Rows are points. To make a cloud, some directions were put in groups of two or more. Within a group, all points are equally far from the middle, so they leave a hole (a ring in 2 directions, a hollow ball in 3). The other directions are filled evenly. Then the cloud was stretched, turned, moved and blurred a little. Count the holes, and give their numbers of directions, smallest first.

Cloud, 20 rows:
-1.53 -1.06 -1.68
-1.12 -1.73 +0.86
+0.47 -1.57 -2.95
+0.28 -0.59 -1.75
-0.48 +2.05 -1.94
+0.92 -1.00 -0.91
-2.20 +0.98 -1.88
+0.39 +1.56 -0.35
+1.17 +1.69 +1.84
-1.22 -0.79 -0.79
+0.09 -1.45 -2.83
-0.66 -0.99 +0.88
-0.77 +1.75 +0.84
-1.63 -2.06 -2.53
+0.69 +1.52 -2.70
+2.34 -0.12 +0.77
+0.69 -1.48 -1.24
-1.10 -0.04 -0.49
-1.33 +0.22 -2.01
-2.03 +0.78 -1.17
Holes: 0

Cloud:
-2.67 +0.60 +1.34 +1.64
-2.43 -0.03 -0.38 -2.04
-0.09 -0.98 +2.25 -0.46
+0.77 +1.16 -1.25 +1.94
+1.17 -0.60 +0.60 +1.86
+0.59 +1.20 +1.54 -1.36
+1.30 -0.26 -1.42 -0.81
-0.16 -0.44 +1.77 -1.77
+0.95 +1.89 -1.12 -0.45
-2.00 -0.29 -1.39 -1.75
-2.18 +0.33 -1.98 -0.82
-0.31 -0.48 +1.37 -2.14
-1.21 -2.01 +1.65 +0.19
-1.69 -0.86 -2.10 -0.87
-1.52 +1.52 +1.65 +2.06
+0.27 +2.34 -1.45 +0.14
-2.96 -0.55 +1.54 +0.46
-2.82 -0.11 +0.98 -1.39
+1.07 -1.26 +0.39 +1.57
-1.19 +2.85 +0.23 -0.55
+1.25 -1.13 -1.31 +0.37
-0.52 -1.86 +1.94 +0.16
+0.56 +0.36 +0.55 -2.22
+1.15 -1.27 -1.21 +0.58
-1.53 +0.56 -1.02 +2.72
-2.02 +0.81 -2.17 -0.03
-2.97 -0.38 +1.56 -0.02
+1.14 -1.43 -1.10 +0.67
-1.67 +1.89 -1.71 -0.14
-0.90 +1.60 -2.01 +1.40
-1.69 +0.86 +0.61 +2.81
-0.71 +1.72 -1.97 +1.35
Holes: 2 (2, 2)

Cloud, 48 rows:
-1.82 -0.48 -1.94 -1.09 -2.34 -1.35
-0.57 +0.35 -0.77 +0.09 +1.50 +0.46
-1.77 -0.82 -1.96 -2.12 -1.55 -0.73
+1.33 -1.11 +0.75 -0.30 -1.91 -1.48
+1.82 +0.77 -2.73 +0.22 -1.10 +0.70
-2.59 -1.13 +0.33 +1.23 +0.30 +1.36
+1.35 +1.72 -0.72 -0.77 -2.23 +0.43
-0.77 +0.94 +0.61 +1.49 +0.12 -1.09
+1.24 -0.37 +0.82 -1.18 -1.18 +1.31
+0.71 -1.57 +0.78 +2.45 -1.73 +0.61
-0.29 -1.17 -2.78 +0.21 -0.89 -1.25
+2.11 +0.91 +0.09 -1.72 -0.78 -1.25
+1.36 -1.71 -1.62 -0.62 -3.24 +0.16
-2.49 -2.18 -0.71 +0.74 +0.17 +1.49
+0.36 -0.05 -2.30 -2.26 +0.95 +1.93
-2.22 -2.09 -1.34 -1.70 -0.58 +0.15
+1.30 +0.97 -0.82 -2.42 +1.35 +1.76
+0.77 +1.02 -2.93 +1.84 -2.09 -0.52
+0.47 -1.50 +0.70 -0.74 -1.70 +1.55
-1.92 +0.92 +0.48 -1.32 -1.18 -1.45
-0.97 -0.11 -2.16 +0.44 -1.64 -1.11
+0.55 -1.33 -2.01 -1.81 -2.15 +0.06
-0.58 +0.84 +0.18 -1.49 -0.11 -1.58
-0.92 -1.17 -1.60 +0.89 -1.76 +2.75
+2.21 -1.12 -2.23 -2.82 -0.90 +0.39
+1.18 -1.02 -2.57 -1.26 -1.38 +0.40
+1.07 +1.39 +1.86 -2.12 +1.66 +1.22
+1.76 -1.62 +0.48 -1.83 -0.55 -2.06
-1.06 -1.94 +0.80 +1.92 -2.34 +1.00
-0.09 +0.74 -0.72 +0.28 +2.07 -1.34
+0.76 +0.25 -0.95 -0.29 -1.14 -0.82
-1.32 +1.05 -2.90 +0.59 -0.15 -1.05
+0.71 +0.29 -1.83 -0.64 +0.04 -1.36
-0.67 +0.97 -3.32 -0.05 -0.03 -0.80
+2.30 +0.44 -1.16 +2.23 -0.67 +0.46
-0.05 -1.72 -0.77 -0.69 -2.51 +2.23
+2.19 +0.25 -1.24 -2.12 -2.04 -1.28
+1.27 +0.06 +1.15 +1.01 -0.17 +2.08
-1.24 -0.47 -0.96 +0.54 -1.23 +2.76
+1.70 -1.76 +0.91 -0.36 -2.93 -1.73
+0.10 +0.78 -3.14 +0.73 +1.36 -0.56
-0.91 -2.48 -0.75 +1.21 +1.07 +0.94
+0.02 -2.07 -2.15 -2.07 +0.54 +1.22
-0.65 +0.46 -0.12 +1.39 +0.98 +0.20
-1.23 +1.60 -1.82 -0.89 -2.99 -1.37
-1.28 +2.17 +1.85 -1.46 -1.87 +0.53
-0.15 -1.77 -1.11 -2.47 -0.02 -1.09
-1.63 +2.04 +1.39 -1.18 -1.31 +0.91
Holes: 0

Cloud, 74 rows:
-0.17 +1.04 +2.55 +0.60 -1.25 +1.76 -0.59 +0.44
-2.24 -1.71 +0.78 +1.53 +0.59 -0.98 +1.86 -0.86
-0.93 +0.98 +0.94 +1.28 -1.66 +0.79 -1.05 +1.49
+1.08 +0.70 -1.06 +1.10 -1.38 -0.10 +1.64 +1.27
-1.73 +0.40 -0.52 +1.13 -1.50 +1.50 +1.02 -0.64
-0.76 -1.59 +0.93 -1.22 +1.38 +0.72 +0.02 -2.94
-1.25 -1.68 -1.78 -1.10 -1.33 +0.89 -0.96 +0.32
-1.21 -0.46 +0.10 -2.37 -0.63 +0.80 +0.63 +2.08
-0.11 -1.31 -3.00 +0.00 +2.79 +0.38 +0.30 -1.70
-1.19 -1.78 +1.76 -2.14 -0.90 -0.09 -0.17 +0.20
-0.85 -1.72 -2.23 +0.52 +0.25 +1.76 -2.16 -0.75
+1.45 +0.50 -1.85 +0.75 +0.59 +0.69 +2.55 +0.29
-0.82 -2.00 -0.72 +1.75 -0.47 +1.87 -1.25 -1.44
-1.30 -1.79 +1.40 +0.53 +1.19 +1.45 +0.94 -2.47
-1.51 -0.36 -2.09 -0.92 -0.19 -0.91 +2.13 -1.28
+0.37 -1.83 -2.33 -0.54 +2.78 -0.82 -1.40 +2.04
+0.23 -1.51 -0.63 +2.09 +1.58 -1.87 -2.36 +0.88
+0.58 -0.73 +0.75 +1.82 +3.52 -0.48 -0.28 -1.17
-1.35 +0.46 -1.56 -0.92 -0.61 -1.78 +0.51 +1.65
+0.82 +1.26 +0.80 -2.43 +0.30 -0.07 -1.46 +1.13
+0.31 +1.56 +1.90 +0.63 -1.44 +0.30 +0.03 -1.84
-0.59 +1.10 +1.48 -0.91 +2.22 +1.01 +1.72 +2.32
+1.41 +0.52 +0.25 +2.51 +1.57 +0.48 -0.14 -2.09
+1.38 -0.38 +1.35 +1.06 +2.09 +0.16 -3.04 +0.20
+1.36 -1.05 -1.64 +0.94 -0.15 +0.86 +1.61 +1.81
-2.19 -0.42 -1.62 +0.08 -0.02 +0.49 -2.21 +1.50
-2.36 +0.10 -0.31 +1.27 -0.68 +1.49 -0.65 +1.52
+0.70 -1.93 -2.65 -0.75 +0.67 -1.21 -0.48 -1.47
-0.68 +0.81 +1.42 +0.94 -2.33 +0.11 -0.59 +0.64
-1.47 +0.77 +0.58 -2.23 +2.35 +0.95 -1.78 +1.34
-0.43 -1.93 -2.13 +1.34 +0.41 -1.33 +1.30 -1.82
-1.39 -2.10 -1.55 -0.95 +1.84 +2.07 +2.14 -0.23
+1.46 +0.85 +1.41 -1.84 +0.18 +0.46 -1.45 +1.55
-0.07 -1.27 -2.38 +1.53 +1.68 -1.22 -0.47 -2.13
-2.64 -0.46 -0.58 +1.30 -0.50 +0.57 +0.48 +1.81
+1.58 +0.42 -1.39 +1.16 -0.64 +1.77 -1.05 +1.25
+1.19 +1.22 -0.62 -0.73 +2.31 +1.14 +2.63 +0.14
+0.82 -0.37 +1.20 +1.65 +2.81 -0.45 -2.40 +1.45
-1.83 +0.72 -1.79 -0.23 +0.33 +2.03 -1.97 +0.60
-1.02 -2.31 +1.41 -1.89 +0.17 -0.49 -1.53 +0.10
+0.57 -0.73 -2.57 +1.05 +3.22 +1.92 +0.32 +0.72
-1.43 -2.67 +1.15 +2.10 +2.01 +0.39 +0.30 +1.50
+0.17 +0.77 +0.73 -2.47 -0.94 +1.44 +0.86 -0.69
+0.98 -2.35 +1.42 -0.11 +0.27 -0.24 -0.91 -1.99
-2.07 -0.97 -2.20 +0.52 +1.43 -2.04 -1.22 +0.26
+1.05 +1.12 +1.15 +0.23 +4.11 +0.42 +0.07 +0.28
-0.96 +0.93 -0.63 +0.76 -1.99 +0.14 +1.00 -1.58
-1.01 -1.83 +0.76 -0.05 +3.84 -0.75 -0.22 -0.81
-1.89 +0.40 -2.22 -0.95 +1.23 -1.32 -1.54 +0.87
-1.46 -0.45 +0.08 -2.62 +0.33 -0.21 -0.57 +2.19
+0.78 -2.17 -1.18 -0.53 +2.06 -0.33 +2.57 +1.51
-2.60 -1.19 -0.92 +2.06 +1.94 +1.62 -1.27 +0.41
+1.76 -0.13 -0.41 -1.43 +2.18 -0.72 -1.38 +2.35
+1.69 +0.31 +1.39 +1.81 -0.68 +1.39 -1.72 -0.17
-1.59 -1.66 -1.88 -1.12 -0.67 -0.45 -1.25 +1.33
+1.14 +0.97 -1.05 +0.72 -1.56 +1.25 -0.06 +1.30
-0.34 -1.47 -2.48 -0.38 +3.80 +1.32 +0.36 -0.60
+0.79 +2.33 -2.27 +0.76 +2.19 -0.05 +1.08 -0.61
-3.00 -0.42 -0.42 +1.75 +1.51 +1.02 -1.30 +1.18
-1.16 +0.97 +1.60 -1.03 +1.31 +1.47 +1.02 -2.32
+0.06 -2.20 -2.51 -0.21 +2.05 -2.05 +0.26 +1.48
-1.43 +1.95 -0.73 +1.02 +0.48 +1.25 -2.44 -1.07
+1.09 +0.92 -0.33 -2.04 -0.20 -0.28 -0.73 +2.23
+0.90 +2.06 +1.67 +0.27 +2.70 +1.71 -1.03 -0.87
-0.23 -2.54 -0.94 -1.36 +2.87 +0.00 -1.33 +2.29
+1.59 -0.33 +1.12 +1.21 +1.96 -1.63 -0.06 -1.53
-0.08 +1.97 -1.64 -1.27 +0.33 +1.24 -2.12 +0.30
+0.82 +0.97 +0.03 +1.74 -0.83 +0.06 -1.87 +2.19
+0.65 +1.04 +1.99 -0.25 +1.40 +2.58 +1.50 +0.85
-1.05 +0.28 -2.19 -1.69 +0.13 +0.39 -1.37 -1.68
-1.45 +0.67 -1.98 -1.98 +1.76 +0.45 -1.94 -0.36
+0.49 -1.13 +0.84 +0.37 +4.39 +0.38 -1.20 +0.33
-0.15 -2.79 +1.44 +0.09 +2.49 +0.03 -0.10 +2.57
-1.98 -0.96 +1.14 -2.04 +1.27 +0.99 -0.90 +2.27
Holes: 3 (2, 2, 4)
